Rows are points. To make a cloud, some directions were put in groups of two or more. Within a group, all points are equally far from the middle, so they leave a hole (a ring in 2 directions, a hollow ball in 3). The other directions are filled evenly. Then the cloud was stretched, turned, moved and blurred a little. How many holes are there, and how many directions does each take, smallest first?

Cloud, 14 rows:
[[-6.2 -0.2]
 [-0.9 -3.0]
 [-5.5  1.2]
 [-4.1 -1.8]
 [-3.5 -2.1]
 [-1.4 -5.9]
 [-5.8 -0.5]
 [-0.8  0.2]
 [ 0.9  2.2]
 [ 4.3  1.3]
 [-1.8  1.3]
 [-2.2  0.8]
 [ 1.0  3.1]
 [-0.5  3.0]]
Holes: 0

Cloud, 20 rows:
[[-1.7  1.1  4.1]
 [-0.8  2.2 -3.2]
 [-4.8 -0.3 -1.3]
 [ 2.2  0.8 -3.7]
 [ 1.3 -2.9  2.0]
 [ 1.0  3.5  1.6]
 [ 1.5 -6.5 -2.5]
 [ 0.7 -5.5 -0.9]
 [ 2.9 -0.9 -4.9]
 [ 6.1 -0.8 -1.6]
 [-0.2  1.8 -3.4]
 [ 1.4 -5.1  0.3]
 [-1.3  3.6 -2.2]
 [ 3.5 -4.7  1.0]
 [ 0.5 -5.6 -2.1]
 [ 5.3 -1.6  0.7]
 [ 4.2  0.5 -2.6]
 [-0.7  2.9 -2.6]
 [-2.2  2.0  4.5]
 [-2.5  0.1  3.7]]
Holes: 1 (2)

Cloud, 28 rows:
[[ 3.2  0.2 -4.1  1.8]
 [-4.1  0.1  3.5  4.5]
 [ 3.9 -1.2  2.7 -1.5]
 [ 1.0  1.1  0.4 -1.4]
 [-1.0  1.9 -5.0 -5.9]
 [ 2.6 -0.6 -1.3 -0.2]
 [-0.1  0.3  4.3 -0.3]
 [-3.7  1.9  4.5 -2.9]
 [ 2.6  2.2 -5.3 -4.8]
 [-2.5  1.3  4.6 -2.8]
 [ 2.9  0.8  0.2  7.2]
 [-0.7  2.9  2.8  1.2]
 [-2.2  1.7 -1.5 -3.0]
 [-4.0 -0.1 -2.5  0.6]
 [-3.9  2.0  3.1 -6.3]
 [ 0.9 -3.7  0.6 -1.9]
 [ 3.4 -0.9  2.4  6.5]
 [ 2.6 -1.7  0.7  7.8]
 [ 2.8  2.2  3.7 -3.4]
 [-0.4  0.3  1.7 -4.4]
 [-1.3  1.8 -0.6  4.0]
 [-0.5  1.2 -4.6 -0.6]
 [-3.8 -1.0  3.2  1.0]
 [ 3.6  1.3  0.3  0.0]
 [ 2.3  0.3 -4.4  4.9]
 [ 2.0 -0.5 -3.3  5.4]
 [ 3.5  1.4 -3.2 -2.8]
 [ 0.7  0.8  1.8  2.9]]
Holes: 0
